Rows are points. Two turns around zero, p and q, are shown by what they do to some points. Where does a point land after both, in the order given? Backwards means that the second turn is done in reverse. Each puzzle has new turns, and all numbers are rounded.

Turn p:
[  4  75 -19] -> [ 44  60 -22]
[-30 -25   9] -> [-33  -4  22]
[3 7 2] -> [7 3 0]
[  9 -29 -12] -> [-17 -25 -14]
[ 13 -27  20] -> [ -1 -33  14]
Turn q:
[ 54   3 -18] -> [ 30 -27 -40]
[-14  15 -11] -> [-12  18  -9]
[ 37 -18  17] -> [ 32 -31   4]
[-57   9 -24] -> [-53  32   4]
[ 6  1 41] -> [29  5 29]
[-26 -10  -6] -> [-26   4  11]
Where do these land?
p, then q: [ 11 -31 -31] -> [-43 -13  -5]
p, then q backwards: [-68  32   1] -> [-64  35  18]
p, then q: [ 16 -20  -4] -> [-16 -20   4]
q, then p backwards: [-1 28 21] -> [-4 34  5]
p, then q: [42 14  1] -> [ 13 -34 -25]
q, then p: [  0 -22  13] -> [ -3 -18  18]

Turn p:
[-10  -4  16  -7  20 -16] -> [-17  -2  26   0  -7  -7]
[-40 -10 -76   8 -27 -31] -> [-16 -23 -57   0  21 -69]
[  2  -1  25   9 -16 -38] -> [ -2  -9   9  31 -35 -11]
[-5 20 33 -7 -9 50] -> [ -8   3  -6 -15  -4  62]
[ 2 16 13 23  8  4] -> [-8 14  4 22  6 16]
[ 25 -27   5  -4  14  17] -> [ 30  -6  24 -11  14   9]
[ 25   6 -16 -22  10  13] -> [ 20  23   1 -27   5  -1]
Turn q:
[  9  -9  29 -56 -18  27] -> [-23  49  14 -20 -37  19]
[  1   1  -6  35 -10  -1] -> [ 14 -22   1  23   9   9]
[11 13 28 -9 14  4] -> [-22  15  23  -1   8  -7]
[ 19   6  -8   6 -17   6] -> [22  5 13  9 -5  6]
[-20  -6 -30  19  20  18] -> [ 12  -6 -33  -2  32  12]
[-14 -26 -10  33   3  -9] -> [  3 -40 -16   2   9  15]
[ -2 -15 -32   2  23  -4] -> [ 17 -12 -19 -26  19  -2]
[ 30  13  36 -51  27 -53] -> [-31   7  45 -41 -20 -58]
[-34  23  -8  21 -41  11] -> [  9   3 -29  53 -14   6]
Where do these land?
q, then p: [ -9  22 -26   8 -31  -1] -> [ 29  16 -16  28   7  -9]
q, then p: [ 18 -13  27 -23  -6 -13] -> [-13 -20  -6  -6 -33  16]
q, then p backwards: [12 15  0 -9 47 -5] -> [ -8  -8 -33  -9  37   3]
q, then p: [-37 -15 -37 -10  -8   3] -> [ 22  10 -31 -20  19 -28]
q, then p: [-20  30  10 -26 -22  19] -> [-20  22 -38  24  -3   1]
q, then p: [  7 -41   8  64  21 -22] -> [ 19 -52  49 -15  34   6]
p, then q: [30  2 17 -4  0 19] -> [ 6 26 25  7  5 14]
